Every row gives one point. Each copy is the shape, with its points in the same order, stretched, turned, moved and blurred by noise. Is it also mirrored, or only turned?

Shape (9 x 3):
[[-0.10 -0.22 -0.29]
 [ 0.13  0.15 -0.09]
 [-0.44  0.20  0.38]
 [-0.35  0.23  0.33]
 [ 0.02 -0.32 -0.37]
 [-0.23 -0.50  0.50]
 [ 0.22 -0.35 -0.05]
 [ 0.04 -0.16 -0.21]
 [ 0.07 -0.06 -0.18]]
Copy 1 (9 x 3):
[[ 0.30 -0.37  0.05]
 [-0.16 -0.09 -0.20]
 [ 0.36  0.59 -0.30]
 [ 0.27  0.51 -0.33]
 [ 0.21 -0.55  0.21]
 [ 0.38  0.45  0.63]
 [-0.08 -0.26  0.37]
 [ 0.08 -0.29  0.10]
 [ 0.01 -0.23 -0.01]]
Copy 1 is: mirrored
Copy 2 (9 x 3):
[[ 0.33 -0.07  0.22]
 [ 0.16 -0.20 -0.20]
 [-0.40  0.39 -0.11]
 [-0.33  0.28 -0.18]
 [ 0.42 -0.21  0.27]
 [-0.51 -0.08  0.51]
 [ 0.12 -0.44  0.26]
 [ 0.27 -0.20  0.13]
 [ 0.24 -0.20  0.01]]
Copy 2 is: mirrored
Copy 3 (9 x 3):
[[-0.19 -0.22 -0.35]
 [-0.20  0.19  0.01]
 [ 0.46  0.23  0.46]
 [ 0.38  0.24  0.42]
 [-0.26 -0.25 -0.51]
 [ 0.82  0.06 -0.35]
 [ 0.01  0.00 -0.58]
 [-0.18 -0.05 -0.37]
 [-0.19  0.01 -0.17]]
Copy 3 is: only turned
Copy 4 (9 x 3):
[[-0.17  0.01 -0.32]
 [ 0.12  0.19 -0.06]
 [ 0.10 -0.31  0.25]
 [ 0.16 -0.22  0.22]
 [-0.21  0.12 -0.39]
 [-0.49 -0.09  0.36]
 [-0.31  0.29 -0.02]
 [-0.13  0.13 -0.22]
 [-0.05  0.14 -0.16]]
Copy 4 is: mirrored

Shape (10 x 4):
[[-0.25 -0.17 -0.23 -0.03]
 [ 0.15  0.64 -0.30 -0.35]
 [ 0.36 -0.33  0.22  0.04]
 [ 0.25 -0.13 -0.30  0.01]
 [ 0.31 -0.25 -0.08  0.07]
 [-0.37 -0.33 -0.09 -0.74]
 [-0.13  0.58 -0.39 -0.31]
 [ 0.35 -0.36 -0.15  0.07]
 [ 0.41 -0.30  0.04 -0.17]
 [ 0.41 -0.24 -0.24 -0.01]]
Copy 1 (10 x 4):
[[ 0.12  0.07 -0.19  0.10]
 [ 0.37 -0.32  0.22  0.47]
 [-0.13 -0.29  0.00 -0.37]
 [ 0.31 -0.14 -0.03 -0.05]
 [ 0.18 -0.24  0.00 -0.22]
 [-0.02 -0.19 -0.58  0.31]
 [ 0.37 -0.09  0.14  0.53]
 [ 0.23 -0.19 -0.07 -0.27]
 [ 0.05 -0.41 -0.03 -0.15]
 [ 0.31 -0.27 -0.05 -0.19]]
Copy 1 is: mirrored
Copy 2 (10 x 4):
[[-0.24  0.01 -0.17 -0.06]
 [ 0.03  0.13  0.46 -0.50]
 [ 0.35  0.36 -0.42  0.38]
 [ 0.05  0.25 -0.41 -0.21]
 [ 0.21  0.34 -0.44  0.10]
 [-0.10 -0.85  0.01  0.17]
 [-0.18 -0.07  0.44 -0.47]
 [ 0.12  0.39 -0.62  0.03]
 [ 0.36  0.18 -0.36  0.21]
 [ 0.21  0.32 -0.54 -0.09]]
Copy 2 is: only turned
Copy 3 (10 x 4):
[[-0.15  0.14 -0.16  0.13]
 [ 0.51 -0.33 -0.42 -0.19]
 [-0.10  0.12  0.16 -0.30]
 [-0.21 -0.26 -0.22 -0.12]
 [-0.19 -0.10 -0.01 -0.13]
 [ 0.11  0.63 -0.51 -0.06]
 [ 0.48 -0.15 -0.47  0.10]
 [-0.33 -0.12  0.01 -0.19]
 [-0.10  0.02 -0.06 -0.33]
 [-0.23 -0.19 -0.19 -0.23]]
Copy 3 is: only turned

Shape (8 x 4):
[[-0.20  0.34 -0.16 -0.29]
 [ 0.29  0.17 -0.02  0.09]
 [-0.10 -0.43 -0.10 -0.02]
 [-0.31  0.23  0.03  0.02]
 [-0.21 -0.03  0.00  0.03]
 [-0.28  0.35  0.52 -0.41]
 [-0.13 -0.30 -0.22 -0.18]
 [ 0.73  0.08  0.09  0.12]]
Copy 1 (8 x 4):
[[ 0.54  0.16  0.17 -0.22]
 [ 0.09  0.24  0.16  0.33]
 [-0.23 -0.37 -0.13  0.06]
 [ 0.08  0.12  0.10 -0.30]
 [-0.09 -0.01  0.03 -0.15]
 [ 0.32 -0.10  0.70 -0.58]
 [ 0.03 -0.30 -0.08 -0.03]
 [ 0.06  0.24  0.27  0.75]]
Copy 1 is: only turned
Copy 2 (8 x 4):
[[-0.16 -0.17 -0.55  0.18]
 [ 0.09 -0.38  0.10 -0.06]
 [-0.03  0.37  0.24  0.28]
 [-0.36  0.03 -0.38  0.02]
 [-0.24  0.16 -0.10  0.12]
 [-0.06  0.21 -0.75 -0.45]
 [-0.01  0.25  0.02  0.36]
 [ 0.42 -0.61  0.46 -0.29]]
Copy 2 is: mirrored

Shape (12 x 6):
[[ 0.15 -0.17  0.29  0.14 -0.05 -0.13]
 [-0.44  0.30 -0.19 -0.19  0.14 -0.17]
 [ 0.17 -0.41  0.20 -0.07 -0.48 -0.10]
 [ 0.17 -0.41  0.17 -0.13 -0.21 -0.10]
 [-0.04 -0.45  0.17  0.06 -0.50  0.29]
 [-0.32  0.45 -0.06 -0.50  0.19  0.15]
 [-0.13  0.40 -0.44 -0.56  0.38  0.31]
 [-0.20  0.38 -0.02 -0.12  0.33  0.16]
 [ 0.17  0.04 -0.11  0.37 -0.34 -0.17]
 [ 0.01 -0.14 -0.02  0.43  0.12 -0.05]
 [ 0.11  0.11 -0.25  0.16  0.15 -0.21]
 [-0.49  0.24 -0.46 -0.35  0.51  0.01]]
Copy 1 (12 x 6):
[[ 0.08 -0.18  0.07  0.31 -0.22 -0.09]
 [-0.11 -0.03 -0.10 -0.49  0.50 -0.14]
 [ 0.08 -0.31  0.22  0.26 -0.55 -0.34]
 [ 0.17 -0.15  0.23  0.15 -0.47 -0.13]
 [-0.35 -0.18  0.12  0.07 -0.57 -0.30]
 [-0.34  0.22  0.35 -0.60  0.57 -0.13]
 [-0.22  0.68  0.26 -0.74  0.52 -0.17]
 [-0.29  0.28  0.10 -0.35  0.49 -0.02]
 [ 0.14 -0.14 -0.30  0.43 -0.10 -0.57]
 [ 0.04  0.03 -0.36  0.19 -0.06 -0.05]
 [ 0.25  0.15 -0.28  0.06  0.16 -0.23]
 [-0.13  0.42 -0.12 -0.88  0.63  0.10]]
Copy 1 is: only turned
Copy 2 (12 x 6):
[[-0.23 -0.16  0.04  0.13  0.23  0.09]
 [ 0.20  0.20  0.01  0.14 -0.38  0.36]
 [-0.33 -0.49 -0.02 -0.13  0.01 -0.11]
 [-0.33 -0.34  0.07 -0.20  0.06 -0.05]
 [-0.57 -0.36 -0.43 -0.12 -0.20 -0.22]
 [ 0.14  0.39  0.24  0.27 -0.56  0.11]
 [ 0.42  0.53  0.14 -0.07 -0.39 -0.20]
 [ 0.13  0.45  0.01  0.29 -0.21  0.11]
 [ 0.21 -0.38 -0.32  0.11  0.25 -0.18]
 [-0.03  0.03 -0.40 -0.04  0.35  0.07]
 [ 0.36  0.01 -0.11 -0.02  0.31  0.02]
 [ 0.32  0.59 -0.05 -0.22 -0.31  0.26]]
Copy 2 is: mirrored
Copy 3 (12 x 6):
[[-0.02  0.09  0.16  0.28 -0.04 -0.10]
 [-0.37  0.17 -0.48 -0.11  0.05 -0.40]
 [ 0.30 -0.18  0.24  0.54  0.05  0.06]
 [ 0.09 -0.17  0.21  0.40  0.06 -0.04]
 [ 0.40 -0.27  0.08  0.66 -0.10  0.38]
 [-0.17  0.00 -0.39 -0.26 -0.22 -0.47]
 [-0.10 -0.04 -0.43 -0.60 -0.01 -0.34]
 [-0.28  0.23 -0.32 -0.23 -0.22 -0.33]
 [ 0.40  0.36  0.04  0.12  0.20  0.08]
 [-0.11  0.27  0.03  0.03  0.03  0.14]
 [-0.03  0.34 -0.03 -0.20  0.19 -0.17]
 [-0.52  0.02 -0.55 -0.41  0.05 -0.32]]
Copy 3 is: only turned
Copy 4 (12 x 6):
[[ 0.25  0.00  0.18 -0.13  0.04 -0.09]
 [ 0.14  0.13 -0.32  0.26 -0.25 -0.58]
 [ 0.55  0.19  0.07  0.15  0.26  0.34]
 [ 0.53  0.13 -0.03 -0.09  0.13  0.20]
 [ 0.01  0.35  0.08  0.21  0.35  0.46]
 [ 0.14  0.42 -0.30  0.22 -0.55 -0.27]
 [-0.07  0.07 -0.54  0.21 -0.68  0.00]
 [-0.16  0.13 -0.12  0.05 -0.49 -0.33]
 [ 0.05 -0.37  0.23  0.40  0.15 -0.03]
 [-0.24 -0.34  0.08 -0.08  0.09 -0.27]
 [ 0.06 -0.44 -0.10  0.08 -0.16 -0.30]
 [-0.08  0.02 -0.68  0.06 -0.40 -0.56]]
Copy 4 is: mirrored

Shape (13 x 8):
[[-0.23 -0.23 -0.32  0.19  0.43  0.02  0.49 -0.02]
 [-0.52  0.42  0.80  0.08 -0.14  0.33  0.50 -0.02]
 [ 0.17  0.49 -0.25  0.04 -0.12 -0.59  0.06 -0.13]
 [-0.26 -0.16 -0.05  0.08  0.31 -0.23 -0.33  0.01]
 [-0.38  0.16 -0.27 -0.04  0.03 -0.22  0.09  0.02]
 [ 0.17 -0.20 -0.24  0.09  1.15  0.31 -0.30 -0.02]
 [ 0.07 -0.02 -0.04  0.12 -0.17  0.28  0.08  0.23]
 [-0.07  0.35 -0.18 -0.40 -0.17 -0.49  0.46  0.10]
 [-0.24 -0.21 -0.04  0.11 -0.10 -0.23  0.49  0.29]
 [ 0.29 -0.19 -0.31 -0.25  0.19  0.21  0.21 -0.02]
 [ 0.15 -0.19 -0.04 -0.14  0.04  0.38  0.19 -0.16]
 [-0.01 -0.20 -0.35 -0.01  0.11  0.27  0.32  0.43]
 [-0.11 -0.04 -0.33 -0.07 -0.09  0.41 -0.02 -0.10]]
Copy 1 (13 x 8):
[[ 0.36 -0.06 -0.47 -0.48  0.08  0.28  0.23 -0.35]
 [ 0.02 -0.97 -0.21 -0.03 -0.16  0.12  0.08  0.24]
 [-0.24  0.22  0.58  0.20  0.47  0.35  0.22  0.11]
 [-0.02  0.13 -0.20  0.04  0.08 -0.21 -0.20 -0.20]
 [-0.13  0.11  0.05 -0.28  0.07  0.33 -0.07 -0.12]
 [ 0.81  0.25 -0.39 -0.02  0.24 -0.49 -0.24 -0.13]
 [-0.09  0.10 -0.04 -0.20 -0.25 -0.01  0.20  0.33]
 [-0.27  0.10  0.62 -0.52  0.21  0.38  0.15 -0.13]
 [-0.19 -0.13 -0.19 -0.52  0.03  0.13  0.31 -0.20]
 [ 0.27  0.31  0.18 -0.43 -0.28  0.03  0.21 -0.01]
 [ 0.24  0.05  0.00 -0.24 -0.51  0.03  0.27  0.07]
 [ 0.03  0.24 -0.17 -0.74 -0.17  0.01  0.17  0.06]
 [ 0.03  0.26 -0.01 -0.28 -0.54  0.28  0.06  0.14]]
Copy 1 is: only turned
Copy 2 (13 x 8):
[[ 0.09 -0.16 -0.04 -0.55 -0.41 -0.16 -0.15 -0.17]
 [ 0.05 -0.73  0.51  0.37  0.30  0.44 -0.48  0.06]
 [ 0.05 -0.02 -0.24  0.15 -0.46  0.31  0.35  0.56]
 [-0.48  0.30 -0.05 -0.33 -0.06  0.11  0.07  0.12]
 [ 0.03  0.11  0.05 -0.24 -0.21  0.16  0.04  0.38]
 [-0.19  0.41 -0.23 -0.88 -0.21  0.03  0.41 -0.95]
 [ 0.18  0.02 -0.17  0.12  0.25 -0.16 -0.12 -0.10]
 [ 0.35  0.03  0.20  0.12 -0.31 -0.05  0.18  0.63]
 [ 0.09 -0.32  0.08 -0.15 -0.08 -0.28 -0.07  0.37]
 [ 0.27  0.35 -0.15 -0.08 -0.25 -0.42  0.08 -0.44]
 [ 0.25  0.09 -0.10  0.04 -0.06 -0.26 -0.26 -0.53]
 [ 0.39  0.12 -0.07 -0.32  0.10 -0.41  0.02 -0.14]
 [ 0.23  0.37 -0.24 -0.13  0.08  0.00 -0.37 -0.28]]
Copy 2 is: only turned

Shape (15 x 9):
[[-0.24  0.09 -0.34 -0.06  0.38  0.01  0.19 -0.19  0.03]
 [ 0.20 -0.17  0.18  0.15 -0.32  0.11  0.06  0.41  0.15]
 [ 0.01  0.37 -0.22 -0.28  0.12  0.03 -0.31 -0.14  0.00]
 [-0.40 -0.09  0.07 -0.24 -0.14  0.11  0.42  0.28  0.63]
 [ 0.34 -0.05  0.36  0.48  0.22  0.09  0.08  0.22  0.01]
 [-0.22  0.28 -0.08  0.42  0.38 -0.03 -0.07  0.22  0.32]
 [ 0.08  0.03  0.16 -0.25 -0.05 -0.11 -0.33 -0.40  0.05]
 [-0.09 -0.41 -0.31 -0.14  0.34 -0.05  0.05  0.38 -0.01]
 [-0.18  0.12  0.18  0.11 -0.37  0.15  0.13 -0.04 -0.13]
 [ 0.16  0.01 -0.39 -0.27 -0.24  0.15  0.00 -0.26  0.24]
 [ 0.38 -0.08  0.20  0.48 -0.02 -0.58  0.41  0.37  0.48]
 [-0.29 -0.36 -0.31 -0.36  0.04  0.05 -0.11 -0.09  0.18]
 [ 0.16 -0.15 -0.08  0.44 -0.03 -0.05 -0.30 -0.38  0.55]
 [-0.48 -0.38 -0.38  0.30 -0.04 -0.29 -0.35 -0.39 -0.11]
 [ 0.08  0.15  0.40 -0.22  0.00 -0.02 -0.15  0.08  0.06]]
Copy 1 (15 x 9):
[[-0.21  0.13  0.28  0.35  0.36 -0.05 -0.37  0.04  0.18]
 [-0.16 -0.01 -0.28 -0.41 -0.21  0.31 -0.04 -0.18 -0.36]
 [ 0.45  0.00  0.26  0.45  0.55 -0.21  0.02  0.16 -0.18]
 [-0.17 -0.10 -0.21  0.17 -0.26  0.22 -0.67 -0.28 -0.49]
 [-0.29  0.26 -0.22 -0.74 -0.07  0.16  0.13  0.42  0.18]
 [ 0.06  0.31  0.38 -0.16 -0.13 -0.28  0.15  0.44  0.04]
 [ 0.19 -0.32 -0.07  0.26  0.45 -0.24 -0.03 -0.05  0.01]
 [-0.03  0.33  0.16 -0.06  0.36  0.19 -0.62 -0.27  0.33]
 [-0.22 -0.49 -0.08  0.14 -0.21  0.23  0.16 -0.17 -0.33]
 [-0.15 -0.08 -0.03  0.24  0.41 -0.02 -0.26 -0.33 -0.44]
 [-0.41  0.91 -0.52 -0.36 -0.31  0.01 -0.11  0.03  0.01]
 [-0.03 -0.30  0.17  0.25  0.38 -0.04 -0.57 -0.49  0.05]
 [-0.33 -0.11  0.10 -0.50  0.00 -0.52  0.25 -0.03 -0.01]
 [-0.29 -0.56  0.59  0.20  0.07 -0.44  0.13 -0.57  0.49]
 [ 0.34 -0.10 -0.22  0.11  0.22  0.05 -0.07  0.19 -0.13]]
Copy 1 is: only turned
Copy 2 (15 x 9):
[[ 0.09 -0.19  0.02  0.01 -0.13  0.57  0.10  0.17 -0.21]
 [-0.01  0.11 -0.44 -0.01 -0.10 -0.36  0.07 -0.10 -0.27]
 [ 0.22  0.01  0.26 -0.07 -0.05  0.18 -0.24  0.44 -0.13]
 [-0.32 -0.55 -0.47  0.23 -0.42 -0.11  0.52  0.05 -0.07]
 [ 0.15  0.56 -0.20 -0.21 -0.17  0.04 -0.15 -0.44 -0.08]
 [-0.05  0.17 -0.10 -0.58 -0.70  0.11 -0.05 -0.19 -0.28]
 [-0.10  0.24  0.20  0.17  0.25  0.20 -0.41  0.43  0.07]
 [ 0.17  0.21 -0.31  0.05 -0.30  0.29  0.58  0.27 -0.54]
 [-0.13 -0.33 -0.13 -0.21  0.30 -0.04 -0.09 -0.09  0.10]
 [ 0.09 -0.26 -0.17  0.51  0.17  0.12 -0.36  0.45 -0.36]
 [-0.13  0.58 -0.10  0.06 -0.47 -0.18  0.21 -0.55 -0.64]
 [-0.12 -0.13 -0.32  0.26 -0.03  0.29  0.14  0.60 -0.29]
 [-0.33  0.41 -0.34  0.00 -0.23  0.14 -0.89  0.10 -0.41]
 [-0.44  0.16 -0.18 -0.39  0.16  0.47 -0.33  0.38 -0.52]
 [ 0.04  0.21  0.15 -0.03  0.00 -0.05  0.00  0.10  0.21]]
Copy 2 is: mirrored
Copy 3 (15 x 9):
[[ 0.01 -0.27 -0.11 -0.25  0.16  0.30 -0.12  0.15 -0.09]
 [ 0.04  0.43  0.23  0.21  0.14 -0.28  0.37  0.00  0.17]
 [-0.12 -0.09 -0.26  0.14 -0.22  0.32 -0.21 -0.08 -0.08]
 [ 0.03  0.34 -0.11  0.02  0.10 -0.08  0.32  0.42  0.13]
 [ 0.11  0.26  0.51 -0.19  0.01 -0.07  0.55 -0.27  0.15]
 [ 0.56 -0.04  0.12 -0.26 -0.10  0.59  0.55 -0.16  0.21]
 [-0.08 -0.05 -0.28 -0.02 -0.16 -0.01 -0.38 -0.25 -0.07]
 [-0.05 -0.12 -0.09  0.01  0.37 -0.04 -0.25  0.12  0.43]
 [-0.04  0.48  0.36  0.14  0.08 -0.02  0.08  0.05 -0.31]
 [-0.12 -0.16 -0.48  0.31  0.20 -0.05 -0.14  0.06 -0.24]
 [ 0.86  0.06  0.52 -0.07 -0.08 -0.36  1.06 -0.07  0.24]
 [-0.08 -0.22 -0.58  0.02  0.31  0.09 -0.60  0.12  0.11]
 [ 0.75 -0.39 -0.50 -0.33  0.14  0.21  0.34 -0.43 -0.15]
 [ 0.68 -0.39 -0.39 -0.31  0.39  0.40 -0.56 -0.22 -0.27]
 [-0.15  0.38  0.14  0.12 -0.31  0.03  0.02 -0.09  0.13]]
Copy 3 is: only turned
